Each point is reached from the start by the listed moves, each made once or not at all, plus a little noise. Say if it took an odd or an even number of moves. Then give how often each move was made.

Moves:
(1): [ 1.9 -4.7 -6.0  0.1  0.7]
(2): [-1.5  2.0  2.0 -1.5 -0.4]
Start: [-1.5  1.1 -1.8 -0.7 -0.4]
Points:
[-1.0 -1.7 -5.9 -2.2 -0.1] -> even (1, 1)
[-3.0  3.1  0.2 -2.2 -0.8] -> odd (0, 1)
[ 0.5 -3.6 -7.9 -0.6  0.4] -> odd (1, 0)

Moves:
(1): [ 0.2  4.1  1.6  1.3 -0.3  1.0 -0.4]
(2): [ 1.2 -0.6  0.8 -0.4 -2.9 -0.7  0.8]
(3): [-1.8  1.6  5.1 -3.0  4.9 -1.3  0.6]
(4): [-3.1  0.3  1.8  0.9 -3.4  1.1  0.9]
(5): [ 0.9  0.7  1.9 -0.3 -0.2  3.0  1.6]
(6): [0.4 0.9 1.5 6.0 0.0 0.7 3.8]
Start: [ 0.0  0.4 -1.1  0.1 -1.4 -1.2  2.0]
Points:
[ 1.1  6.0  3.8  6.6 -1.7  3.3  7.1] -> odd (1, 0, 0, 0, 1, 1)
[ 0.2  4.2  0.4  1.6 -2.0 -0.3  1.3] -> odd (1, 0, 0, 0, 0, 0)
[ 0.4  6.4  8.2 -2.3 -0.1  0.9  4.6] -> even (1, 1, 1, 0, 1, 0)

Moves:
(1): [ 5.1 -4.6  1.1 -1.5  0.7  1.8 -1.8 -3.7 -2.2 -1.2  4.6  0.4  0.8  1.1]
(2): [ 2.5  1.1 -0.9  0.1 -1.1  2.1 -0.8  0.5  1.4  0.2  0.1 -3.2 -0.9 -3.1]
(3): [-2.5 -2.3 -2.2  1.3  0.3 -0.6  3.7 -0.5 -0.4  3.6  2.4 -1.3 -1.9  0.3]
(4): [-0.8  1.3 -0.6 -2.5  1.4 -0.1 -2.4  1.1 -2.9  0.4  0.2  0.0 -2.9 -0.9]
(5): [ 1.5 -0.2 -0.5  0.6 -1.1 -1.3  0.7  1.3 -1.4 -2.8  0.0  1.7  0.6  0.0]
(6): [-0.6 -1.7  2.8 -1.4 -2.0  2.9  1.7  0.8 -3.9  1.6  0.1  0.5  1.5 -0.3]
(7): [ 0.2 -0.8 -4.0 -3.3  2.2  2.5  1.5 -0.5  0.4 -1.2 -3.1 -2.0  0.4  5.1]
(8): [ 2.2  3.7  2.8  2.3  0.2  0.1  0.4 -0.2  1.5  1.4  1.3  0.4 -3.1  3.8]
(9): [ 0.7 -2.3  2.2  1.6  2.9 -0.4  0.5  0.7  1.5 -2.8  1.7  0.6 -3.6 -0.2]
(10): [ 0.5 -2.0 -1.8  5.3  2.5  1.6 -1.7  0.1 -3.4 -0.5 -1.3 -0.5  4.0 -2.0]
(11): [-3.4 -0.3 -2.9  0.1 -1.1  1.0 -1.3  3.2  0.2 -2.8  1.9  0.4  0.4  1.2]
(12): [-1.1  4.1 -1.0 -2.7 -2.0  2.2  2.8 -1.8 -0.8 -5.6  3.0  0.9 -1.3 -1.9]
Start: [ 2.1 -1.8  2.9  0.5  2.1 -2.6  5.1 -1.0  0.4 -2.2 -0.9 -1.5  4.0 -0.1]
Points:
[  2.6  -6.3  -2.6   1.1   5.3   5.6   3.2   6.4  -7.7 -10.0  -1.4  -4.2
   3.7  -0.3] -> even (0, 1, 0, 1, 1, 1, 1, 0, 1, 1, 1, 0)
[ 0.5  2.4 -4.3  1.0  6.6  3.1  9.4 -2.8 -5.4 -4.3  1.8 -4.1 -0.5  4.3] -> even (0, 0, 1, 1, 0, 0, 1, 1, 0, 1, 0, 1)
[ -1.8   3.2  -2.3  -4.0  -1.0  -1.1   4.9   2.3  -4.7 -12.8   4.3   1.7
   0.9  -1.7] -> even (0, 0, 0, 1, 1, 0, 0, 0, 0, 0, 1, 1)
